Each row is a point. Any point is a mix of the corners, with weights that add up to 1. It lies inside the corners' shape when no weight is negative. Say inside or outside, and name the corners with a negative weight.

Corners:
(1): [-0.38 -0.32]
(2): [-0.34 -0.02]
(3): [0.57 0.01]
Points:
[-0.32 -0.24] -> inside
[-0.57 -0.15] -> outside (3)
[-0.28 -0.25] -> inside
[-0.43 -0.25] -> outside (3)
[-0.26  0.03] -> outside (1)
[0.47 0.00] -> inside
[-0.03 -0.25] -> outside (2)
[-0.47 -0.24] -> outside (3)
[0.10 0.08] -> outside (1)

Corners:
(1): [-0.24  0.40  0.61 -0.43 -0.38  0.55]
(2): [ 0.03  0.36 -0.07  0.33  0.17 -0.94]
(3): [0.03 0.11 0.01 0.11 0.55 0.07]
(4): [ 0.72 -0.23  0.07  0.44  0.39 -0.36]
(5): [-0.21  0.78 -0.12 -0.20 -0.29  0.42]
(6): [-0.17 -0.16  0.24 -0.05 -0.23 -0.22]
(7): [ 0.04 -0.08  0.49  0.32 -0.10  0.50]
Points:
[ 0.29  0.02  0.09  0.23  0.29 -0.13] -> inside
[ 0.05  0.25  0.25  0.05 -0.01  0.21] -> outside (6)
[ 0.32 -0.08  0.15  0.32  0.17 -0.10] -> outside (1)
[ 0.02  0.37  0.13  0.06 -0.01  0.12] -> outside (6)
[ 0.26 -0.07  0.13  0.24  0.28 -0.21] -> outside (5)

Corners:
(1): [-0.06 -0.34 -0.24  0.56  0.54 -0.63  0.07  0.28 -0.32]
(2): [ 0.15 -0.40 -0.42  0.32 -0.07 -0.57 -0.03 -0.03 -0.72]
(3): [ 0.00  0.42  0.48  0.19  0.16  0.05 -0.71  0.04  0.22]
(4): [-0.16 -0.07 -0.51 -0.10 -0.12  0.57  0.16 -0.45  0.15]
(5): [ 0.26 -0.25 -0.02 -0.11  0.31  0.14 -0.09  0.03 -0.09]
(6): [-0.29 -0.30 -0.30 -0.19 -0.30  0.51 -0.20  0.00  0.24]
(7): [ 0.00 -0.37  0.75  0.10  0.04 -0.94  0.01  0.07  0.12]
(8): [ 0.07  0.16 -0.30  0.19 -0.09  0.20 -0.07  0.30  0.26]
(9): [-0.16 -0.17 -0.55  0.43 -0.38  0.68  0.09 -0.07 -0.54]
(10): [-0.04 -0.13 -0.11 -0.20  0.29 -0.26  0.03  0.04 -0.81]
Points:
[-0.01 -0.15  0.31  0.20  0.19 -0.75 -0.18  0.22 -0.11] -> outside (4, 5, 9)
[-0.03 -0.13 -0.07  0.15  0.02 -0.01 -0.17  0.10 -0.11] -> outside (4)
[-0.02 -0.11 -0.01  0.15  0.04 -0.09 -0.11  0.10 -0.31] -> outside (4)
[-0.08 -0.29 -0.33  0.14 -0.05  0.15 -0.12  0.03 -0.46] -> outside (4, 7, 8)
[ 0.02 -0.46 -0.16  0.17  0.28 -0.47  0.09  0.11 -0.67] -> outside (3, 4, 8)

Corners:
(1): [-0.14  0.09 -0.07  0.71  0.13 -0.54  0.18  0.00 -0.21  0.60  0.61 -0.66]
(2): [ 0.27 -0.43 -0.38  0.79 -0.29  0.04  0.45 -0.08 -0.17 -0.45  0.18  0.07]
(3): [-0.25  0.23  0.73  0.05 -0.52 -0.02  0.03 -0.10  0.21  0.48 -0.22 -0.19]
(4): [-0.48 -0.25  0.05  0.31 -0.27 -0.37  0.36 -0.31 -0.18 -0.34  0.32  0.34]
(5): [-0.10 -0.48  0.02 -0.04 -0.46  0.21  0.18 -0.46 -0.27  0.07  0.03  0.12]
(6): [ 1.05  0.13 -0.47 -0.43  0.16 -0.59  0.41  0.19  0.57  0.04 -0.87  0.11]
(7): [ 0.03 -0.12  0.05 -0.26  0.12  0.19  0.32 -0.07 -0.17 -0.42 -0.85  0.46]
(8): [-0.32  0.22 -0.03 -0.05  0.35  0.18 -0.29  0.11  0.31  0.52  0.20  0.17]
(9): [-0.25  0.25 -0.17  0.25 -0.11 -0.39 -0.58 -0.06 -0.03  0.10  0.32  0.01]
(10): [ 0.22 -0.09 -0.27  0.09  0.31 -0.70  0.33 -0.15  0.42  0.13  0.62 -0.90]
(11): [-0.38  0.29 -0.16  0.08 -0.38  0.21  0.02  0.14 -0.10 -0.34 -0.03  0.34]
(12): [-0.44  0.05 -0.36  0.38  0.20  0.21  0.04 -0.56  0.21  0.26  0.10  0.18]
(13): [ 0.46  0.15  0.19 -0.32  0.32  0.00  0.14 -0.07  0.24 -0.05  0.07  0.11]
Points:
[-0.13  0.08  0.06 -0.05 -0.02 -0.18 -0.15 -0.22  0.22  0.25  0.12  0.05] -> outside (1, 2, 7, 11)
[-0.22 -0.04  0.04  0.17 -0.20  0.10  0.14 -0.26 -0.01 -0.12  0.05  0.10] -> outside (1, 6, 8)
[ 0.17 -0.04 -0.08  0.16 -0.02 -0.24  0.17 -0.13  0.14  0.12  0.09 -0.07] -> outside (7, 11)
[ 0.33  0.08 -0.23 -0.10  0.13 -0.23  0.18 -0.01  0.31  0.11 -0.26  0.08] -> inside
